Each row is a point. Each table stands for the endless flat space through its points: a line for two points, a plane for three, and so on. Write the one point that lies in both, or say that there is none.

First, 2 rows:
[[ 17   8   5  -9]
 [-15   8  -3   7]]
Second:
[[  8  -4  -1  -6]
 [-27  13   6   6]
 [  3  22 -15  15]]
They share: [-7  8 -1  3]

First (3 x 8):
[[  7  19  25 -31   8   9  10  -3]
 [ 13  26  30 -28   4  13  12  -9]
 [-31  -2  18 -28  20   1 -20  -1]]
Second, 5 rows:
[[ 15  -3  42 -33   3   7  -9   2]
 [-25  21  25 -21   5  22  -9 -17]
 [  4  25  36 -24  14  -7  -2 -22]
 [-45  24  30 -10   1  31  -8 -29]
 [-33  36  50   1   9   3   3 -53]]
They share: [ -8  19  31 -22   8  12  -8 -15]

First, 4 rows:
[[-31 -46 -17 -19  23  53  32 -33 -10]
 [-25 -17  13 -35   0  18  30 -27   9]
 [ -4 -16  -5 -43  17   8  26 -15  -4]
 [-19 -18  23 -21   6  17  15 -24 -23]]
Second:
[[-14 -46 -22 -10   8  45  24 -40  -8]
 [-10 -42 -20 -11   7  33  28 -48 -15]
 [-39 -22   4 -27  22  27   8  -9 -16]
 [-46  -7   2 -14   7  15  13  -3 -11]]
They share: no point

First, 4 rows:
[[ -3  44 -24   5  17 -23   2 -40 -27   5  30]
 [ 12  32 -21  20  29 -23  23 -31 -12  14  51]
 [ 24  33 -27  40  19 -23  41 -36   3   9  69]
 [-36  21   3 -11  20 -37 -21 -25 -30  20   7]]
Second (5 x 11):
[[-11  41   1 -40  78 -10 -14   1   2 -14  12]
 [-42  42 -11   9  32 -12 -27 -31   6  28  28]
 [ -1   4  -7  11  14 -34  -9 -34 -16  29  -3]
 [ 25 -17 -12  23  19 -34  30 -30 -24  29  20]
 [ -7   3 -12  27   3 -34  -6 -42 -16  41   8]]
They share: no point

First (4 x 14):
[[ -5 -36 -18   9  22 -20  38  -2  44  -9  -6 -39 -10 -16]
 [  0  -4 -20  38  12 -20  30 -36  45 -35 -23 -38  -9  -2]
 [ 48 -42 -35  14  27  25 -28 -24 -21 -59  17   0 -29  16]
 [  9 -40 -29   4  25 -10  24  -3  30 -19   0 -32 -18  -9]]
Second, 2 rows:
[[  9 -24   4  17  39  19   5   0   0 -14  -1 -12   1  -8]
 [  8 -26   2  21  32  11   8  -7   7 -19  -1 -15  -1  -7]]
They share: [  6 -30  -2  29  18  -5  14 -21  21 -29  -1 -21  -5  -5]

First, 4 rows:
[[  6   2  54  -9  13 -63 -20   4  34   6  19 -25   0   5 -10  -4 -11 -16]
 [  5   7  -2  42  52 -21 -17 -19  18 -20  17 -13 -39 -54 -15  14 -12 -18]
 [ 21   9  34   4  42 -43  -9  11   0 -10  -1 -31 -29 -18 -35   8 -16 -32]
 [ 42  10  56 -19  25 -35  12   4  10  12  17 -39 -12  -5 -46   2   9 -42]]
Second (5 x 18):
[[ 26 -14  21  -2  34 -20  24 -31  29   5  24 -45  -1 -20 -11   2  -7 -16]
 [ 35  23  48  16  10  -9   7  -7  54  -8   6 -29  11 -52 -28  20  10 -36]
 [ 20 -10  48 -31  51  -2 -16   2  42  -6  32 -24 -38 -67 -38  -3  -6 -42]
 [  2   3  39  -5  10 -34  -7 -25 -11  15  63 -25 -25 -21 -36  -1  18 -29]
 [ 15  34  54  21 -12 -27 -10  -9  18   4  39 -17  -3 -39 -43  17  29 -39]]
They share: no point

First:
[[ -5 -24   9  27  22 -11  -1  29   5 -24 -16 -13   4  13  43 -32  26 -11
    0  14 -13  14 -15  14]
 [ -9   0  -3  31 -10 -23  -5  17  -3 -32 -44 -25 -24  -3  11 -24   2 -11
  -24 -10  -5  -6 -39 -18]
 [ -7 -21  15   8  30 -38  15   5  10 -13 -30 -13  -1   5  33 -16  29   7
  -12   5 -18 -14 -33 -23]]
Second, 3 rows:
[[ -2  -6  10  13  15 -34   3   5  -5 -13 -39 -27   3  -1  21 -29  23   8
  -18   5 -27   0 -33 -28]
 [ 13 -29  39  16  43 -17  37  19  13  -8 -33   1 -20  13  21 -28  47   5
    6 -29 -14 -17 -20  -5]
 [-19 -35   7  18  29 -29  13  19  25 -28 -15   1 -12  13  49  -4  21 -11
   -6   9   4 -19 -30   1]]
They share: [ -7 -18  11  15  22 -31   9  11   7 -18 -30 -15  -4   5  31 -20  24   1
 -12   4 -15  -8 -31 -16]

First:
[[ 19 -37  -1 -24  30  20  23  17   2  26 -12 -31   4 -34  -4  -6  30   9
  -44   7  29 -18 -42  17]
 [ 14 -50 -22 -14   6 -11  23  12  31  39   2  -9 -16 -29 -40  13  21 -26
  -13  19  50 -20 -50  25]
 [ 15 -39   5 -25  36  33  20  13  -6  25 -20 -41  12 -39   8  -7  36  20
  -54   1  26 -13 -46  18]]
Second (4 x 24):
[[ 50 -14   1 -46  20  -2  45  33   1  15  -3 -10 -17  -4 -22   7  32   1
  -34  22  44 -14 -48  31]
 [ 40 -32 -39 -41   1  29  40  41 -15  40  -4 -22  12 -20 -31 -14  41  25
  -23  32  19 -17 -43  14]
 [ 53  -5 -23 -43   5  13  24  27  13  21 -18 -28  -5   8 -22  -2  32  10
  -22  10  29 -14 -36  10]
 [ 22 -47 -15 -24  38   6  46  23  -4  29  24  -3  -7 -44 -24 -22   9 -16
  -43  14  34 -33 -30   6]]
They share: no point

First, 5 rows:
[[  8  24 -48  10 -49  19 -74 -31   1 -23   3 -18 -10 -15  19  26  12 -43
   21 -42  35 -19  -2 -27]
 [  8   0 -14 -15 -48  50 -51  -3  20 -17 -10 -15  10 -33  27  36   1  -9
   -1 -33   5  17  12  -9]
 [ 10  -2 -27 -15 -61  49 -62  -4  16 -13  -5 -26  11 -24  29  49   6 -13
    5 -37   6  11  11  -8]
 [ -9  26 -41  11 -48   6 -40 -25   7  -9 -26  11 -21  18  19  10  39 -61
   22 -31  36 -39  25 -23]
 [ 13   8  -4  29 -26  37 -39  11  11 -26 -14  19  32 -29  35   4 -20 -35
  -14 -33   7 -11  -2 -10]]
Second:
[[  0   9 -22   3 -31  37 -38 -24  -3  11  -4  26 -30 -25  25  -1  30 -50
  -19 -49  17 -13  27  -2]
 [  6  12 -23   3 -23  43 -27 -20  -1   3  -8  24 -40 -23  27  13  24 -41
  -19 -53  17   1  34   7]
 [ -8  27 -20  28 -23  -2 -37  15  29 -54 -34  24  -5   0  -2  -7   7 -33
   14 -19  20   7   9 -37]
 [ 14  30   7 -25   1  31 -17 -40  23 -33 -48  12 -12 -55  35  -3   8 -19
    5  -9  41  13   8 -27]
 [-20 -14   9   3 -59  45 -55 -32  -7  11   4   8   6 -27  11 -29  36 -77
   -1 -15   7 -39   6 -25]]
They share: no point

First (4 x 24):
[[  6  10 -35 -29   8  38 -11  12  19   4  35  29 -30   1  31  35 -46  27
   61  14  15  12  23 -38]
 [-12 -14 -18 -43   7  34 -17   2   8   2  27  13 -27   1  11  40 -33   6
   54  -4   9   1  17 -31]
 [ -3   9 -21 -22 -12   1  10 -25  -7 -30   9   8  -3 -40  32  -4 -32  12
    5  22  -9   0  31 -29]
 [ -6 -18 -18 -43  -3  40 -17   8   2 -36  21  -1  -3 -37 -13  -4  -5 -12
   26 -14  -3 -33   7 -23]]
Second, 4 rows:
[[ -7 -25 -48 -42   3   9   6 -15   9 -39  19  -9 -30 -10  -2  25 -18  14
   32 -14  -2   6  10 -43]
 [ -3  22 -17 -34 -11  41 -19   8  -5 -20  12   9  12 -36  25 -14 -35   5
   22  30   1 -24  30 -23]
 [-18  26 -19 -50 -14  28 -16  28  -1 -24  23  29  -8 -45  45 -13 -33   2
   27  11  -7 -31  38 -33]
 [ 16   4 -21 -18  -8  42 -16 -26   3 -22   3 -23  20 -11  -9  -5 -27   6
   17  37   3  -1  14 -21]]
They share: no point

First, 4 rows:
[[  0 -49 -11   7 -24  13 -28  30   7  41 -45 -44  26  34 -27  36 -13 -26
  -19  21  24 -53  31   1]
 [-12  -2 -15  -9 -30 -28 -12  23 -18 -19 -36  -9  22  67   1 -28  -7  -8
  -24   1 -25  13  66  61]
 [-36  -8   1  15 -34 -18 -36  37 -24   5  -6 -15  22   9 -55  28 -27 -44
   10 -23  17 -23   4  21]
 [ -6 -15 -28   5 -15  -3   1  13 -13   2 -54 -34  39  76  23 -14  14  19
  -26  14  -8  -2  74  43]]
Second, 5 rows:
[[-46 -41   1  17 -27 -16 -21  12 -31  -1 -15 -33  49  25 -36  -4 -31 -19
   -8  -5  32 -29  37  23]
 [-18 -27  -7  -5 -27 -34 -33  34  -7   7 -41 -19  27   7 -38  10  -5 -15
  -28   9  16  -7  33  45]
 [-47 -24  -2   6 -24  -3 -10  19 -33 -11 -14 -23  35  44 -22  11 -11 -21
   11 -26   5 -33  21   6]
 [-23   0 -14  -6 -18  -6 -15  33 -21  -4 -28  -9   9  40 -19  33  12 -26
   13 -18 -24 -19  11   7]
 [-16  -9 -11  -9 -13 -23 -38  26 -35  -2 -17 -13  11  33 -37  24   6 -20
    8   3 -13 -11  25  10]]
They share: no point

First, 2 rows:
[[ -2  18 -35  21 -12  -1 -11   0  34  11  19  10 -22   2   9  29   1  36
   -9  39  27 -18  14 -21]
 [ -8  18 -32  24 -17   5  -6  -6  29   4  17   3 -16   9   5  25   3  30
   -8  33  23 -23   6 -20]]
Second, 3 rows:
[[-14  28 -54  34 -15  -8  27 -23  39  26  30  18 -17  15   9   5  16  29
   14  35  48 -50  12 -32]
 [ -9   6  -7  32 -21  13 -15  -1   8 -25  -6 -24   5  27   3  18   6  14
  -12  18  -2 -21 -13 -13]
 [-29  10 -31  16 -49  41 -11 -25  20   7 -14 -20   1  23  -5  42   6  34
  -20  42  18  -9 -33 -41]]
They share: no point

First:
[[  9  21   4 -31  14 -37 -11 -18  19 -32 -20  13 -14  37  18 -58 -48 -17
   30 -40 -28  41   4  20]
 [ -5  34 -17 -24  24 -27 -29 -20  28  -6 -13  13 -47  37  -1 -66 -38 -16
    4 -20 -18  45  30  31]
 [ 11 -16  -9 -39  11 -48 -40 -21  28 -11  -3  19  -7  54   1 -33  11  39
   36  -6  -8  31  50   2]
 [ 28 -17   8 -59  32 -17 -12 -12  24 -38 -22  19  16  37   5 -20 -18 -25
   51 -50 -14  16  26   7]
 [ 12  -6  -3 -35   1 -69 -30 -18  22 -21  -8  21   0  61  16 -50 -10  42
   43  -7 -19  41  33   1]]
Second (2 x 24):
[[ -3  -6 -12 -50  -9   1 -46 -17  40  -6  13  19 -13   6 -12 -26   3  25
   19 -40  -4  17   1   1]
 [  9  -2   4 -22  19 -27 -26 -33  20 -22 -11   3 -21  38   8 -30  -5   5
   27 -28 -16  33  33  17]]
They share: [  6  -3   0 -29  12 -20 -31 -29  25 -18  -5   7 -19  30   3 -29  -3  10
  25 -31 -13  29  25  13]

First (3 x 24):
[[  5   4 -16  13 -26 -13 -32  12  16 -35 -34  18  28 -27   5  -5  -4  17
  -33  -2   9  -6 -31  22]
 [-18  34 -19   0  -4   1 -43  36  12 -24 -34  31  14  11  25  34 -25  33
  -21  -2  10  24 -20   6]
 [  6  33 -41  18 -24  13 -16  42 -23 -17 -17  47  36  -5  -4  14 -26  20
  -18  15 -11   6 -30   2]]
Second, 4 rows:
[[-30  13 -55  57 -46 -43 -37  47  39  -5 -36  36  18  14   3 -25 -37  48
  -14  -5  11   8 -37   7]
 [ -8  10 -21  16 -26  -6 -24  28   4 -28 -21  36  37 -17  -8  15 -13  19
  -18  -6   9 -17 -36  23]
 [ -2  43 -43  43 -14 -29 -39  37  21 -15 -50  28  12   4  33 -25 -21  10
  -22  21  -9  34 -39 -17]
 [  4  15 -18  -5 -23  15 -37  13  -3 -33 -17  39  38 -17 -18  25  -9  27
  -30   8  19 -23 -19  32]]
They share: no point

First (7 x 24):
[[ -8   8  -9 -11 -28   8 -40 -11 -49 -31  33   4  49  34  35  25   6   5
  -39 -64  55   0   3   1]
 [  0  10   3   7 -54 -14 -47 -34 -52 -31  33  21  45  24  11   3 -12 -29
  -41 -45  57 -25  26 -27]
 [ 41 -45 -10  16 -39 -42   3 -34   9 -24  -1  -7  19  38  35   3   3   3
  -29 -15  10  29  32  -7]
 [ 23  -7 -11  34  22  57   4 -12 -31 -38  -6  -1  29  16  30  -1  10  97
  -21 -35 -12  -5  -5  -2]
 [ 40 -40  -9  29   0  12  14 -21  -7 -35 -15 -16  25  24  39   1  12  67
  -23 -20  -9  14  13   3]
 [ 25 -19  -7  54 -16  23   6 -18   3 -40   4  -6  35   5  38 -23  -3  46
  -29  -6  -2 -11  27 -19]
 [ 27  -6 -22   1 -21 -22 -10 -32  -9 -11  14  25   4  53  17  13   0  17
  -23 -39   3  38   9 -13]]
Second:
[[ 23  12  -8  29 -35  24 -27 -43 -18 -40  21   8  39  47  42  17 -20  12
  -64 -42  25 -19  22   8]
 [ 24 -33  10 -12  -5 -21  -9 -25 -30   9 -28  44  -7   8   8 -30 -28  36
   -7 -15  32   6 -14 -42]
 [ 30   9   2  14 -42  22 -29 -52  -5 -25   5  22  21  49  57  23 -36  -3
  -74 -37  55 -11   6  20]
 [ 27 -64 -22 -31 -14 -24 -21 -85 -59 -37  23  48  18  24  22 -13   2  54
  -61  -3 -11 -23  -6 -36]
 [ -1  26 -44  23 -61 -10 -22 -22 -42   8 -12  -2  18  22  55  35 -33  27
  -30 -59  43 -61  58  -6]
 [ 24 -19 -13   3 -37  15 -23 -75 -22 -52  31  24  34  50  53  23 -10  10
  -85 -23  14 -24  15   2]]
They share: no point

First:
[[ 74 -64 -11  25   1  66   6 -30 -41   6  39   8  14  39  31 -12  -9 -21
  -31 -28  18   2 -34   6]
 [ 10 -22  -3  34  24  18 -11   0  -1 -17  -7  20  45  44  27  -1  44  12
  -40  -4 -41  34 -21 -10]
 [ 20 -23  14   2  29  27 -10  -1  16   3  18   5  51  16  44  25  42   5
  -36  30 -27  42 -27   0]
 [ 43 -68  -2  14   3  30  15  -7 -20 -11   2   4  16  47  27 -17   5 -31
  -37 -15  15  22 -43   4]
 [ 78 -68  35 -13  -4  54   0  -9 -13  -3  50  22  21  30  47   3 -18 -20
  -23  18  39  20 -46  28]
 [ 24 -10  25 -24   0  18 -21   7  41 -37  30  32  34  33  -5   9  32  17
   -6   6 -31  31 -15   1]
 [ 34  -5  26  -6 -12  21 -24  21  48 -48  40  61  51  60 -22   0  39  29
   26 -34 -14  23 -37  19]]
Second, 3 rows:
[[  3 -47   7   7  21  37   6 -14  13 -14  23  14  51  34  18  -1  32   4
  -35 -13 -37  27 -28 -16]
 [ 18 -33   5  -2  14  29   0  -6  13 -12  19   7  41  31   9   1  31   0
  -26 -13 -25  21 -23 -14]
 [ 32 -19   7 -12   8  27  -6   8  15  -8  15   7  29  21   7   3  25   0
  -22 -15 -21  11 -17 -20]]
They share: no point

First, 4 rows:
[[  0 -28  32  33  40  28 -30  -3   9 -36 -16  10 -16   5 -21   4   2  35
   11  20 -28 -21 -11   9]
 [-18  -4   2   9  43  58 -21   9 -24 -21  14  25 -28   2   9  25 -16   5
  -19  23 -13 -30  -8  39]
 [ 22  -6   8  18  17  44  -9   8  -4  -8  -7  18 -26  -8 -32  -4 -10  18
   -3  12 -51  -8 -21  16]
 [-48 -31  13  28  32 -26 -39  33 -24 -18 -37   8 -21  -3  13  16  25  33
  -23 -23   9 -33 -16  26]]
Second:
[[-16   6   0  27  29  10 -30   1  -6 -17   8  -2 -15  -6   7  37  27   8
    8  13 -42 -41 -21  16]
 [ -1 -21  16  43  42  30  -3   7 -19 -20  -8  28 -37 -27  -3   6  -4  15
    6   0  -9 -47 -12  -2]
 [-31   9   4   7  24   6 -45  19  -1 -14   4  -8 -13  15  -3  36  26  21
   -6  18 -51 -11 -18  46]]
They share: no point

First, 5 rows:
[[  7  -6 -13  -7  -9  35  22  -2  45 -34  14  15   8 -44  32 -11   7  33
   13   7 -29  -8 -21 -22]
 [ 36 -38 -23  -9  33  25  -7  35 -18 -14  46 -10  13  -8  -2 -21  16  11
   14   7  18  -7  -7 -12]
 [ 48 -42 -33  10  16  42 -17  23   0 -27  48  16  22  -6   3 -13   6  38
   20   2  -7   7 -11 -41]
 [ 22 -22   7 -12  10  64  21  37  -6  -5  16   2  26  -6   1  15 -12  24
   34 -28   9   9 -43 -15]
 [  9 -30 -61  13  35  31  -4   0   3  -2  34  21 -22  12   0 -47  33 -19
  -29   7  37 -34   3   6]]
Second, 2 rows:
[[ 11 -19 -20  -3  16  23  14   5  16 -18  17   5  -3 -24  13 -28  17  16
   -4  11   1 -23 -20  -6]
 [ 11 -20 -16   1  17  17  16   0  16 -18   9   5  -6 -26  11 -33  17  23
  -10  15  -2 -29 -28  -6]]
They share: [ 11 -18 -24  -7  15  29  12  10  16 -18  25   5   0 -22  15 -23  17   9
   2   7   4 -17 -12  -6]

First:
[[-33 -32 -13 -12   2  40  17 -46   5  82 -17  48 -41   5 -35 -10  21 -20
   -2  57  -9 -43  20  44]
 [-33 -11  12  -3  12  34 -14 -27  31  38   4  63   4 -34 -28 -56   8  24
  -25  16  23 -23  -4  25]
 [ 20 -22   3  49  29  11 -24  -6  17 -17 -22  14  25 -31   0 -75  19 -13
  -15   6 -20  -3 -16   5]
 [ 46 -41 -14  35  42  18  19 -18  -9  23 -37  -8 -41   3   7  -2  23 -63
   10  31 -41 -19   7  -1]
 [ -4 -31 -26   4  27  41  35 -29   7  59 -31  35 -56  -4 -11  11  12 -41
    4  43 -12 -31   8  28]]
Second (2 x 24):
[[ -7 -33  -8  16  33  37  25  -2  20  39 -25  21 -24  -3 -20 -25  19 -33
  -12  22 -13 -22   8   9]
 [ 11 -21 -14  25  27  25   1 -26  11  18 -25  33 -18 -27   1 -28  10 -21
   -3  25 -10 -16 -10  21]]
They share: [  5 -25 -12  22  29  29   9 -18  14  25 -25  29 -20 -19  -6 -27  13 -25
  -6  24 -11 -18  -4  17]

First:
[[-38  -1 -43 -31   4  46  17  -9  46 -34 -10  -3  -3  49  25  13  -6  19
    4  22 -22 -59  26 -29]
 [-10  27  42  66  30  17 -61 -38 -63  36  31  28 -15  -9  -8 -11 -29  52
   27  16 -10 -13 -22 -37]
 [  7   2  -8   8  29  28 -19 -15   1  -5   2  32   9  48  -5 -16 -15  26
    6  27 -21 -15  -5 -43]
 [-57  33  -4  25 -16  35 -21 -61  -2  -3  33 -20   3  19 -13 -19 -47  14
   59  -8 -33 -35 -11 -17]
 [-47   3  32   4 -31  29 -57 -61 -34  -8  68 -20   8  17 -21 -11 -18  31
   46 -15  10 -29 -17  13]
 [-40  20 -22  11   6  40 -20 -53  -2 -14  -3  23 -11  33  -6 -18 -49  23
   48  27 -31 -52  -5 -53]
 [-35 -19 -32 -46  -1  51   3  -1  44 -32   2   0   8  59  23  15   2  43
    0  15  -6 -57  15  -3]]
Second (5 x 24):
[[  3  -3  -6  23  -4  14  14  -9  -2  -1  31  15 -23  41 -25  10   7  -5
  -15   7 -24 -13  26 -29]
 [-48  21  -1  -5  20  44 -61 -51 -23  -8   2   2  19  11  15 -13 -38  65
   38   4   1 -33 -29 -16]
 [  4   2  46   9  18  38 -21   4  10 -10  56  13  34  39  -1  -8   8  33
   19  27 -23 -27 -22 -26]
 [  3   8  15  22  39   9 -22 -13  21  -6  56 -23  11  64  20 -25 -20  13
   16  11 -36  -5  -9 -46]
 [-25  22 -11  21  46   8 -50 -46   7   1  25 -38   4  49  39 -37 -51  27
   34   2 -24  -7 -11 -43]]
They share: [-17   9   4  13  11  28 -24 -25  -7  -2  22   6   3  28  -1  -6 -13  27
  15  11 -14 -23  -2 -24]
